Rows are points. Two turns around zero, p and q, are shown by what they do to some points. Write where each new point lands after one turn and then the other. Backwards means that the second turn is done in reverse. Each puzzle has new turns, and all numbers are rounded.
In the rows, 128 means zero.

Turn p:
[ 96 110] => [135 164]
[166 117] => [ 95 106]
[122 157] => [154 114]
Turn q:
[181 141] => [171 161]
[ 84 130] => [ 87 112]
[127 113] => [133 114]
[120 128] => [121 125]
Where do these land?
q, then p: [172 127] => [114  86]
p, then q backwards: [112 106] => [133 155]
q, then p: [ 84 140] => [152 167]
q, then p backwards: [151 110] => [115 154]
p, then q: [121 156] => [157 127]

Turn p:
[ 78 146 123] => [153 174 119]
[146 107 146] => [133  95 128]
[149 109 151] => [132  92 123]
[148 102 121] => [125 103 150]
[119 176  99] => [ 97 175 120]
Turn q:
[127 164 128] => [136  94 118]
[ 99 149 169] => [179 113 140]
[135  96  94] => [ 97 160 112]
[151 103 121] => [101 146 141]
Where do these land?
p, then q backwards: [122  96 132] => [123 143 156]
q, then p: [123 133 111] => [126 139 143]
p, then q: [114 191 143] => [120 103  67]
q, then p: [152  92 126] => [141 152  94]

Turn p:
[165 131  82 106 128 156] => [167 150 123  99 171 120]
[104 107 161  73 111 117] => [ 83  96 101 142 160 152]
[129 118 144 161 147 102] => [125 143 126 145  86 140]
[ 87 119 122 184 140 106] => [104 135 148 110  63 127]
[125 115 133 161 137 143] => [128 139 119 126  99 104]
[142 171 112  92  94  83] => [131 123 180 141 173 171]
[126 131 148 102 150 164] => [144  95  94 131 139 114]
[147 132 121 145 117 153] => [142 144 133 129 134  97]
Turn q:
[102 155 122 126 161 149] => [150 169 143 150 140 127]
[144 145 106 112  89 133] => [104 143 119  95 111 153]
[ 93 112 141 155 141 105] => [124 106 138 177 132 120]
[126 125  94  98 136 135] => [145 139 156 109 114 149]
[107 135 137 141 136 154] => [135 144 124 147 155 135]
[111 179  92 126 154 129] => [125 187 161 139 115 124]
[186  89 179 100  83  94] => [127  61  67  84  96 114]
[103 108 147 161 130 138] => [124 110 124 161 161 130]
[179 104 133 134 121 115] => [118  94 122  89 128 102]
Where do these land?
q, then p: [126 142 149  97  92 129] => [134 137 145  93 158 109]
q, then p: [113 157  93 143 148 143] => [143  91 144 158 110 122]
q, then p: [179 130  90 168 109 115] => [ 84  76 114 121 126 164]
p, then q backwards: [ 96 124 159  93 162 116] => [117  92 150 120  80 114]
p, then q: [167 129 151 153 136 164] => [ 83 123 142 117 108  93]
q, then p: [113 108 121  95  82 136] => [128 127 107 102 158  85]
p, then q: [ 80 124 137 153 169 106] => [111 108 104 113 132 189]
p, then q backwards: [149 111 122 121 125 114] => [115 146 128 127 121 150]

Turn p:
[128 126 137 109 165 143 145 142] => [116 129 125 166 146 149 119 136]
[155 119 128  84  96 114 164 150] => [ 82 132 145 148 133 107 161  91]
[165 149  89 157 102 104 131 116] => [153 119 129  86 137 125 144  75]
[139 145 128 134 154 105  98  94] => [174 131 107 125 152 107 120 133]
[135 157 112 123  94 143 107 130] => [119  92 132  94 137 115 140 130]
[112 132 126  99  98 122 171 123] => [ 77 136 125 128 121 108 117 102]
[102 103 144 159 165 137 152  98] => [140 176 120 134 120 156  85 142]
[115 103 173 137  99 175 102 170] => [100 124 151 120  97 150 165 193]
[128 147 137 128 137 110  97 171] => [144  93 106 148 114 130 160 140]
[100  98 106 150 171 126 115  87] => [175 148 139 134 121 132  70 138]
Turn q:
[134 157 108 225 123 120  97 110] => [119  87  68 146  55 118 107 108]
[126 160 145 123 118 122 159 134] => [125 155 126 153 130 149 145 109]
[137  97 156 125 143 113 117 133] => [128 155 120 105 132 107 117 151]
[ 36 119 148 117 176 119  65 164] => [107 131 126   9 130 132 126  83]
[154 123 127 111 103 131 115 118] => [135 118 118 147 158 122 117 142]
[152 108 135 121 109 140 131 109] => [144 128 132 151 145 105 117 142]
[137 159 111 119 120 117 158 111] => [143 125 127 160 126 155 155 128]
[155  98 109 105 126 119 139 123] => [142 124 146 136 141 130 124 172]
[120 151 112 112 165 166 141 114] => [117 107 156 128 126 116 179 115]
[116 105 113 127 107 139 156 109] => [162 123 160 144 123 126 116 124]
[141 131 143 124 117 122 131 182] => [ 88 155 130 132 140 148 105 133]
Where do these land?
p, then q: [105 113 114 144 110  64  93 154] => [165 133 112 181 137 145  85 157]
q, then p: [127 119 137 155 124 136 126 153] => [133 114 120 112 112 105 124 144]
p, then q: [107 114 186 138 128 133 144 118] => [ 98 112 129 136 127 173 129  93]
p, then q: [122 125 137 151 139 153 143  85] => [ 94 108 116 113 156 131 154 118]
p, then q: [130 119 105 100 129 148 157 111] => [135 132 105  92 124 107 141 107]
q, then p backwards: [113 152 123 128 166 149 144 132] => [148 116 129 127  89 123 136 157]
p, then q backwards: [107 183 126 129 131 143 122 134] => [140 138 107 131 122 114  75 130]
p, then q: [220 116 109  59 157 144 113 116] => [117 192 112 103  60  84 183 153]
q, then p: [123 114 105 120 101 128 103 134] => [150 127 155 146 131 126 130 154]
q, then p backwards: [126 126 138 156  96  81 136 143] => [ 94 123 137 163 163 122 153 118]

Turn p:
[145 107  97 113 114 138 128 100 144 106 139] => [131 134 140 176 132 125 117 107 103 131 117]
[144  74 112 132 127 130  90 113 149 100  91] => [ 87 133 123 186 134 124 130  84 151 117 137]
[ 88 161 131 131 140  94 137 176  92 158 148] => [127 153 112  47 134 118 138 161 116 119 129]
[107 158 148 165 149 115 179 142 104 139 117] => [149 135  91  90 122 158 154 170 139 149 131]
[144 132 118 123 110 123 107  91 112 129 112] => [118 145 151 159 118 130 106 145 142 118 125]
[121 127 118 106 136 146 107 117 143  76 130] => [131 123 134 165 157  85 133 116 128 142 127]
[135 116  98 127 127 147 142 128 141 132 138] => [132 125 135 143 129 140 144 113  99 123 115]
[ 95 169 162 151 145 103 155 124 153 189 131] => [147 101  97  82  80 139 132 174 116 115 166]
[132 110 126 111 134 116 145 105 141 141  97] => [123 117 106 156 133 151 113 136 127 104 138]
[166 124 123  97 123 154 103 135 135 120 104] => [120 103 152 153 144 120 122 110 151 104  99]
[132 133 165 128 150 107 142 141 100 150 166] => [118 115 123  73 129 141 102 146 119 157 128]
[118 113 150 112  87 136 140 119 139 134 121] => [160 128 138 133 132 143 106 109 135 113 154]
[161 125 109 136 104 131 105 143 146  83 142] => [132 142 137 149 117  97 128  83 136 143  93]
[104 143 134 160 146 153 113 157  91 134 155] => [115 137 155  80 133 122 168 140 130 158 133]
Turn q:
[115 132 124 107 148  96 103  72 118 136 165] => [121 108  78 158 140 136 124 117 145  75 137]
[143  90 149 121 131 129 160 146 105 108 139] => [127 152  98 110 133 129 145 127 105 154  93]
[107 133 143 136 109 123 148 138 187 154 110] => [128  70 164 116 132 148 126 144 131 153 124]
[157 115 135 151 154 119 136 144 120 100 143] => [163 155  98 126 138 123 124 140 115 149 126]
[155 101 140 127 132 105 124 125 102 131 116] => [112 140  93 128 125 126 113 112 105 147 134]
[ 90 139  88 118 119 143 116 157 154 155 100] => [136 101 184 122  88 128 139 104 146 125 139]
[119 177 101  99 117 135  95 112 138 137 103] => [104 121 165 168 104 119 125 128 156 104 156]
[129 138 115 105 106 121  86 110 134 118 153] => [123 118 132 172 136 110 135 120 115  90 133]
[112 148 149 139 122 174 140 146 145 157 120] => [122 123 177 101 153 131 132 127 158 144 123]
[155  96 105 116 155 162 137 145 129 102  85] => [142 167 138 133  85 121 101 117 133 163  91]
[117 163 116 136 105 151 178 156 150 142 114] => [127 128 184 106 120 162 154 157 138 147 131]
[153 111 137 163 121 111 138 114 107 135 169] => [139 143  96 112 167 148 122 128  93 115 138]
[ 99 137 134 139 120 116  99  82 104 108 135] => [110 120 104 124 131  99 115 144 131  75 139]
[143 112 157 134 153 105 130 144  98 110 140] => [136 146  78 119 140 111 138 127 120 152 132]
Where do these land?
q, then p: [143 138 108 125 125 110 112 119 148  88 105] => [122 161 135 101 101 127 131 103 151 132 118]
q, then p: [164 117 132 140 123 107 114 104 151 143 141] => [ 83 131 154 130 127 129 151 129 130 151 126]
p, then q: [139 115 225 115 135 111 116 111 107 143 148] => [142  82 137 165 160 103 131  54 131 116 105]
p, then q backwards: [114 127 160 159 111 149 146 154  98 139  85] => [105 165 119 135 167 140 168 136 119 159 149]
p, then q: [154 135 110 137 150 149 135 109 143 134 133] => [117 133 134  85 123 128 117 122 109 139 123]
p, then q: [109 135 117 148 137 190 132 152 141 120 142] => [106 138  97 108 141 177 129 139 128 154 103]
p, then q backwards: [127 189 121 115 125 163 142 135 147 141 141] => [ 91 122 114 146 115 128 130 154 167  90 147]
q, then p: [112 114 140  80 122 102 136 111 130 110 136] => [133 166 106 145 135 153 160 117 126 116 138]
p, then q: [106 131 130 148 127 106 113 123 121 132 142] => [120 119 133 137 135 133 161 127 127 114 144]
p, then q backwards: [104 115 103 112 133 132 121 171 152 136  46] => [ 86 152 125 100 137 122 110  92  91 135 197]
q, then p: [125 112 100 125 106 113 122 109 138 124 144] => [125 152 140 142 145 136 134 119 150 153 122]
p, then q backwards: [122 120 114 126 134 159 127 136  40 129 139] => [151 155 156 140  97 184 177 141 127 143 139]
q, then p: [153 116 111 107 130  98 131 141 146 124 151] => [123 142 145 135 113 169 148 132 130 144 111]
q, then p: [120 129 121 156 136 104 145 116 130 131 140] => [124 124 146 132 149 124 133 108 115 130 102]

Turn p:
[142 108 154 126 133 137 101 159 120  84 134 159] => [ 87 159 147 137 132 156 134 165 132 114 152 133]
[167 120 129 148 132 134 158 141 128 124 125 134] => [108 135 103 161 137 110 146 133 121 116 123 132]
[145 113 127 122 102 108 106  99 159 132 146 112] => [164 125 128 121 170 126 123 134 108 137 156 124]
[116 102  93 117 114 120 118 133 121 119 139 136] => [159 137 137 144 115 146 116 150 124 134 128 145]
[104 157 156 125 150 100 127 114 127 144 148  89] => [126 103 126  86 125 142 145  93 104 153 126 106]
[162 160  98 107 141 119 131 155 161 143 149 138] => [133 123 108 121 156 118 144 173 129 148  81 118]
[106 141  98 147 100 161 163 101  97 122  95  89] => [144  97 121 143 112 120 103  71 137  93 109 172]
[107 137 127 165 124 118 104 141 116 113 118 130] => [117 138 176 134 125 133 137 111 125 132 122 142]
[124 106 136 107 157 162 120 105 110 152 121 159] => [117 147 111 134 105 129  83 129 154 130 139  91]
[112 159 154 146 105 124 115 144 118 150 151 150] => [110 127 146 118 136 129 149 116 162 174 136 138]
[113 158 143 127 135 115 148 114 136 105 135 144] => [103 126 125  94 118 110 127 130 113 141 129 149]
[154 114 103  98 138 115 145 136 133 146  88 101] => [156  93 114 146 119 114 133 146 119  92 110  99]
[111  89 146 128 131 151 127 121 138 130 115 122] => [141 154 123 125 116 132 123 113 138 100 154 115]
Turn q:
[128 114 129 225 147 124 141 155 121 139 121 113] => [111 141  92 161 134 171 126 168 177  86 111 151]
[141 149 210 111 134 110 136 129 136 137 128 112] => [127 122  92  96 109 104 157 140 103  90 171 113]
[137 130 118 138  66 188 124 138 130 112 142 125] => [124 131 130 195 164  91 118 114 104 126 113 127]
[111 110 128 111 110 115 117 138 155 117 128 163] => [139 102 172 128 137 119 145 122 133 128 142 142]
[121 142 130 120 143 140 137 111 129 101 127 121] => [114 152 130 119 135 123 116 134 118 144 147 126]
[142 117 122 130 143 134 118 147 122 110 117 113] => [ 97 128 118 121 138 135 131 118 128 130 116 144]
[127 126 124 121 131 113 130 120 135 126 168 118] => [127 148 148 117 117 113 140 134 135 123 114 108]
[121 124 118 122 113 121  84 110 118 149 115 115] => [143 130 130 144  96 147 140  95 112 136 119 136]
[139 181 122 110 113 115 138 146 111 117 135 169] => [134 107 136 117 131  98  81 100 148 116 152 105]
[131 109 111 117 151 121 145 102 160 143 118 103] => [127 133 128 114 129 156 158 150 123 164 121 106]
[143 105 114 113 137 118 144  95 115 112 113 159] => [121 103 144 115 108 123 106 151 127 169 128 139]
[111 115 128 109 124 117 138 139 112 108 129 110] => [114 131 148 108 134 135 119 129 102 114 117 131]
[117 131 121 132 128 156  94 134 144 195 132 162] => [198 121 110 147 134 124 153 101 155 140 120 143]
[125 141 116 134 153 121 145 129 105 125 119 108] => [116 144 112 108 128 152 103 133 130 127 121 121]
Where do these land?
p, then q: [108 133 118 142 154 120 141 133 146  75 134 101] => [130 116 128 116 126 112  69 119  99 135 144 145]
p, then q: [147 125 133 125 119 122 117 143 118 114 115 150] => [129 135 134 126 144 128 136 135 139  96 133 142]
q, then p backwards: [142 141 120 153 106 122 118  76 150 139 129 158] => [124  93 122 126 113 106 129 137  94 168 121 160]
q, then p: [108 118 127 124 111  78 122  99 133 146 129 141] => [122 121 107 138 157 138 149 125 150 110 169 144]
p, then q backwards: [164 138 122 144 123 127 138 114 130 127 112  63] => [130 127 137 109  84 145 124 182 129 148 110 115]
q, then p: [113 139 122 136 170 118 113 135 139 125 191 145] => [120 106 122  71 152  93 148 157 119 126 125 127]
p, then q: [119 142 119 116 113 147 136 148  94 131 112 144] => [135 110 149 157 146 132 154 135 132 126 145 142]
q, then p: [114 115 129  68 145 138 114 100 131 143 157  97] => [115  51 103 132 115 116 123 125 141 134 130 118]
p, then q backwards: [130 140 121 119 162 138 136 150 124 142 110 151] => [160 120 117 142 129 110 138 119 119 129 159 115]
p, then q backwards: [128 125 124 121 118 146 119 140 122 119 117 107] => [113 126 125 144 123 113 126 152 127 136 123 128]
q, then p: [109 129 120 153 120 100 117 146 136 126 117 156] => [117 170 119 116 149 125 129 133 128 117 152 134]
p, then q: [107 145 166 118 113 138 114 142 150 125 127 135] => [139 132 144  96 150 107 147 131 117 134 143 108]
q, then p backwards: [129  58 123 130 106 143 137 133 126 143 110  81] => [160 148  90 133 152 100 137 169 120  97 152  98]
p, then q: [188 147 120 151 121 144 179 149 118 121 136 131] => [133 125 155 131 143 183  95 156 170 135 128 147]
q, then p: [114 124 156 121 140 141 119 111 102 145 125 159] => [124 119 129 155 146 122 122 170 134 152 136 132]

Turn p:
[134 186 147 138 101 143 108 108 121 101 113 110 150 111] => [109 135 148 120 162  96  94 121 133 176 140 134  99 119]
[156 133 108 129 132 115 118 124 164 163 134 118 103 133] => [175 133 123 117 138 157 148 128 113 138 106 136 117 129]
[122 127 130 149 121  91 125 116 150 127 165 127  98 116] => [145 155 130 166 129 153 142 150 129 127 127 153 104 130]
[ 93 118 120 137 154 159  95 121 121 147 138 109  60 161] => [174 121 113 108 139 141 121 126 184  68 128 149 107 119]
[119 106 122 127  98 124 144 119 160 130 116 143 145 174] => [126  74 135 137 112 133 171 135 138 146 128 125 128 131]
[123 100 129 134 133 140 113  73 134 137 143  84 147  99] => [125 124 130 148 146 164 109  94 123 132 139 151 133  69]
[176 157  72  93 122  79 121 146 121 132 108 131 170 123] => [131 128 117 115 143  93 137 157  59 163  73 110 150 118]
[160 154 131 139 148 178 103 155 125 147 168 135 119 140] => [136 169  93  74 134 119 149  96 140 124 134 139 105 137]
[ 81 132 168 144 132 118 148 177 125 114 141 137 162 135] => [ 96 146 123 153 130 106 148 142 165 135 166 116 168 159]
[137 109 112 189 127 119 146 106 158 118  93 160 149 118] => [117 130 203 124  96 146 159 138 125 147 127 120 133 106]
[114 114 124 132 115 150 152 173  94 166 124 162  85 118] => [155 135 130 116 108 112 138 124 112  67 165  99 123 167]
[112 104 143  81 153 128 174 176 101 103 107 117 129  91] => [ 95 127 122 141 123 125  83 121 107  93 129 114 189 179]
[172 130 162 117 129  78  72 171 166 119 125  72 159 124] => [103 150  95 122 209 176 135 157 123 179  99 106 144 136]
[107 129 119  87 134 159 132  94 106 100  86 162 142  63] => [102 120 170 152 109  93  70  75 111 111 103  99 130 117]
[101 109 121 111 101 122 147 101  93  85 158 120 113 153] => [ 99  91 107 160 110 112 112 151 131 100 140 169 108 121]
[151 159  91 119 137 149 169  85 113 136 141 143 135 147] => [150 115 123 106  76  95 121 112 103 148 123 166 122 111]
[118 109 175 150 138 125 110 133 126 152 118 146 109 169] => [140 124 113 116 113 155 141 148 179 122 151  92 116 130]
Turn q:
[159  77 155 121 116  96 154 135 121 110 141 154 174  84] => [151 132 112 157 149 143 180 110 138 181 111  90 167 123]
[146 111  98 111 107 103 185 150 131 105 163 146 153 124] => [144 124  84 123 143 133 195 148 143 147 133  95 112 132]
[138 115 114 118  89 118 142 157 164 124 101 147 170 121] => [129 121 104  92 147 110 151 106 112 176 119 100 116 112]
[109 157 141 166 173 127 114 145 162 104 133  95 107 159] => [ 97 166 135 126 134 133 105 136  93  64 148 121 126 102]
[163 161 140 134 146 178 114 111 117 140 115 116  91 128] => [110 138 169 137 142 109  85 168 143 127 136 163 132 134]
[116  99 138 117 100 102 166 143 125  82 118 178 127 121] => [130  96 129 138 130 138 191 126  88 157 130  95 128 145]
[136 126 107 118 136 117 118 129  80 148  99 144 169 167] => [138 118 135 126 130 102 154 100 145 118  69 161 104 125]
[118 153 104 143 151 151  81 121 104 140 112  81  83  98] => [108 121 138 152 104 146  64 141 138 117 146 182 117  95]
[113  81 139 140 121 145 155 164 132 137 162 165 124 112] => [127 106 142 143 135 128 161 103 156 136 171  77 131 136]
[130 152 142 106 112 111  83 156 157 118 154 119 102 146] => [151 134 138  76 130 144 128 135 105 106 164 148 150 107]
[125 168 111 159 137 132  85  97 148 139 142 142 103 127] => [141 130 132 127  88  89  87 152 117 102 146 139 143 111]
[104 148 144 152 103 143 117 112 123 112 140  88 136 154] => [106 177 137 109  88 141 121 125 121 118 131 139 121 144]
[ 96 173 145 106 182 176 113  90 110 161 123 102 109  90] => [156 140 158 171 130 145  35 139 140 113 131 150 102 149]
[133 110 141 134  95  74 173 144 137 148 124 137 132 140] => [119 120  80 120 149 117 172  98 115 135 137 125 148 159]
[134  90 104  95 153 148 119  67 108 153  93 106 138 149] => [114  97 131 125 123 141  89 132 167 122  49 137 127 148]
Where do these land?
q, then p: [113 169 136 158  92 137 168  92 138 138 135 136 158 120] => [176 116 106 119 145 101 143 183 119 147 132 142 108 125]
q, then p backwards: [130 101 161 142 128 113  82 147 103 160 135 124  95 118] => [ 87 103 123 138 147 164 166 113 143 129 128  96 148 115]
p, then q backwards: [116 100 125 122 154 118  89 143 156 171 131 114 104 157] => [139 100 117  82 154  93 136 134 124 128 173 121 152 132]
p, then q: [ 97 119 101  67 102 151 148 152 149 108 126 171 169 123] => [ 87 127  85 146  92 134 152  94 108 112  74 118 141 164]
q, then p: [150  78 112 116 166 131 126 138 102 153 141 129  87 141] => [ 85 125 159 143 117 169 158 105 158 123 112 135 155 136]
q, then p: [107 175 140 138 139 146 137  93 127 118  83 120 131 100] => [150 148 125 102 147 108 125 166 149 108 145  94  94 108]
p, then q backwards: [133  52 136 119 144 118 108 123 118 159 136  85 118 114] => [110 100 131 110 174  82 116 148 149 107 148  86 107 114]
p, then q: [113 184 101 152 142  96 138 108 120 123 135 122 153 118] => [165 136 109 148 151  89 136  96 112 140 146 153 149 114]
p, then q backwards: [142 129 113  80  89 108 144 106 139  92 119 192 129 139] => [ 94 118  93 147 122 137 152  85 103 105  77 170 133 134]
q, then p: [175 102 145 138 169 147  97 135 128 156 147 138 126 138] => [ 97 156 145 150 138 155 129 116 148 176 107 117 157 128]
p, then q backwards: [142 150 134 153 119 119 170 137 169 119 105 117 122 125] => [135 134 167  98  92 153 127 115 106 116 123 139 111 120]
p, then q: [ 87 156 156 147 133 131 152 111 144  78 149 120 134 121] => [146 133 132 115 109  80 120  99 100 102 156  97 151 134]
q, then p backwards: [122  88 102 101 103 126 115 135 163  74 102 148 188 143] => [198 119 105 121 133 127  85 115 149 152  89 165 160 148]
q, then p: [154 186 124 120 120 124 135 131 151 116 144 106 132  95] => [151 178 104 104 140  95 142 127 103 121 112 125 124 141]
q, then p: [152  92 104 169 139 153  85 149  97 160 148 113  65 127] => [ 85 149 152 204 131 148 180  93 153 133 127 126 123 136]
p, then q: [140 113 139 115 124 145 107 132  78 148 134  96 102 176] => [142  86 123 109 127 166 138 166 151 126 131 112 114  82]
p, then q backwards: [103 181 147 140 115 112 176 143  93 104 105 144 162 120] => [153 153 147 177  98 172 134  98 147 143 124 162 100 109]
